Every row gives one point. Each copy is the shape, with its points in the same order, turned, moved and blurred by noise. Say if it was mirrored as well.

Shape:
[[ 6.7 -5.7]
 [ 6.8 -1.2]
 [-2.6 -4.3]
 [ 2.0  3.7]
 [-1.5 -5.2]
 [-2.8  3.4]
 [-2.6  2.5]
 [-0.3  0.3]]
Copy 1 (8 x 2):
[[ 7.4  2.9]
 [ 6.0 -1.9]
 [-1.9  5.1]
 [-0.8 -4.6]
 [-0.5  5.0]
 [-5.4 -2.2]
 [-4.4 -1.7]
 [-1.4 -0.4]]
Copy 1 is: mirrored
Copy 2 (8 x 2):
[[-10.1   1.0]
 [ -6.7   3.9]
 [ -3.2  -5.1]
 [  0.3   3.5]
 [ -4.4  -5.0]
 [  3.0  -0.1]
 [  2.3  -0.8]
 [ -1.0  -0.4]]
Copy 2 is: mirrored

Shape (9 x 4):
[[ 0.1  0.7  0.9  5.7]
 [-5.4  3.9 -7.4  0.1]
 [-3.0  1.1  2.1 -2.1]
 [-1.2  3.8  0.6  4.7]
 [-6.0 -4.7 -1.7  7.5]
 [ 6.6 -3.5 -4.2  0.9]
 [-2.5  0.7 -1.8 -4.9]
 [ 1.1 -1.2  2.1  8.2]
 [-0.5  4.3  3.0 -2.7]]
Copy 1, 9 rows:
[[-0.3  1.4  0.6  6.1]
 [ 0.4  7.0 -8.1 -0.5]
 [-2.9  1.3  1.3 -2.1]
 [-1.9  5.7 -0.7  5.0]
 [-3.8 -3.3 -6.2  7.0]
 [ 8.6 -2.4 -0.3  3.3]
 [ 0.8  1.1 -2.3 -5.3]
 [-0.5  0.3  1.5  8.4]
 [-0.8  4.8  3.7 -2.9]]
Copy 1 is: only turned
Copy 2:
[[ 1.7  2.9  0.2  3.5]
 [-5.7  5.4 -8.2 -0.3]
 [-3.7  0.5  0.3 -2.7]
 [-0.2  5.5  0.4  1.7]
 [-3.9 -0.2 -2.2  9.3]
 [ 6.3 -2.3 -6.9  0.1]
 [-4.0 -0.4 -3.7 -4.4]
 [ 4.0  1.4  1.3  5.9]
 [-1.4  2.4  1.7 -5.6]]
Copy 2 is: only turned
Copy 3 (9 x 4):
[[ 0.0 -2.7 -0.4 -4.5]
 [-7.2  5.4 -4.7 -1.4]
 [-2.1  1.3  3.0  1.7]
 [-1.3  0.3  0.9 -5.5]
 [-6.7 -7.2 -2.7 -2.3]
 [ 5.0 -1.6 -6.7  2.0]
 [-2.4  3.8  0.2  4.3]
 [ 1.1 -6.0 -0.8 -5.3]
 [ 0.7  4.2  4.3  0.3]]
Copy 3 is: mirrored
Copy 4 (9 x 4):
[[-1.1 -0.8  2.4  5.9]
 [-4.8  6.1 -5.3  2.2]
 [-3.9  2.0  3.2 -2.6]
 [-3.3  3.3  2.7  5.0]
 [-7.3 -5.2 -3.1  6.1]
 [ 6.9 -1.7 -2.4  2.3]
 [-2.9  2.5 -1.9 -4.5]
 [-0.8 -3.4  4.3  7.2]
 [-1.8  4.2  5.0 -2.5]]
Copy 4 is: only turned

Shape, 11 rows:
[[ 2.8  2.8  5.8 -0.3 -1.6  5.0]
 [ 4.7 -1.3 -3.9 -1.8 -0.8  3.3]
 [ 2.2 -1.1 -3.9  1.6 -3.1 -0.5]
 [ 6.8 -4.2 -0.7 -1.0 -3.9 -2.6]
 [ 6.9 -3.3 -2.2 -4.1 -1.8 -0.1]
 [ 4.5  2.3  0.2 10.8  2.5 -3.4]
 [ 4.8  0.3 -2.9 -0.8 -0.1  5.5]
 [-0.9  0.9 -5.2  1.3 -2.4 -0.3]
 [-5.3 -0.9 -2.1  1.0  3.9 -0.5]
 [-5.4  1.1  5.4  5.2  4.5  0.6]
 [-4.4 -2.5  4.3  2.3  1.6  8.9]]
Copy 1:
[[-2.9  1.8 -0.3  0.5 -6.5 -1.2]
 [-1.7  0.4 -5.2 -0.9 -2.6  7.3]
 [ 3.2 -1.4 -3.7  2.8 -0.9  6.4]
 [ 2.8 -5.6 -7.1 -2.4 -4.1  3.4]
 [ 0.7 -1.4 -7.9 -4.2 -3.0  6.8]
 [-0.7 -6.4 -2.4  7.5  4.9 -1.9]
 [-3.4  1.8 -4.9  1.5 -2.5  6.8]
 [ 4.2  1.2 -1.7  3.5  1.3  5.7]
 [ 1.0  1.4  4.9 -1.3  4.3  5.6]
 [-2.0 -1.2  8.3  1.8  1.9 -1.9]
 [-4.6  0.1  8.2  1.3 -4.7  4.3]]
Copy 1 is: mirrored
Copy 2, 11 rows:
[[  3.8  -3.8   5.9  -6.5   1.5   2.7]
 [  6.8   0.8  -2.5  -1.8  -0.6   1.1]
 [  5.1   0.9  -2.0  -4.4  -1.0  -3.6]
 [  8.8   1.0   2.3  -2.6  -4.8  -4.8]
 [  8.6   2.1   1.2  -0.5  -4.7  -0.4]
 [  4.3   1.4   3.0  -3.1   8.8  -9.7]
 [  7.6  -0.9  -1.5  -2.7   1.6   3.0]
 [  1.5   1.9  -4.7  -4.4  -0.6  -3.1]
 [ -3.6  -0.6  -2.7   0.2   0.9  -3.1]
 [ -5.4  -5.5   3.7  -1.5   5.0  -4.4]
 [ -0.8 -10.3  -0.2  -1.9   2.4   1.2]]
Copy 2 is: mirrored
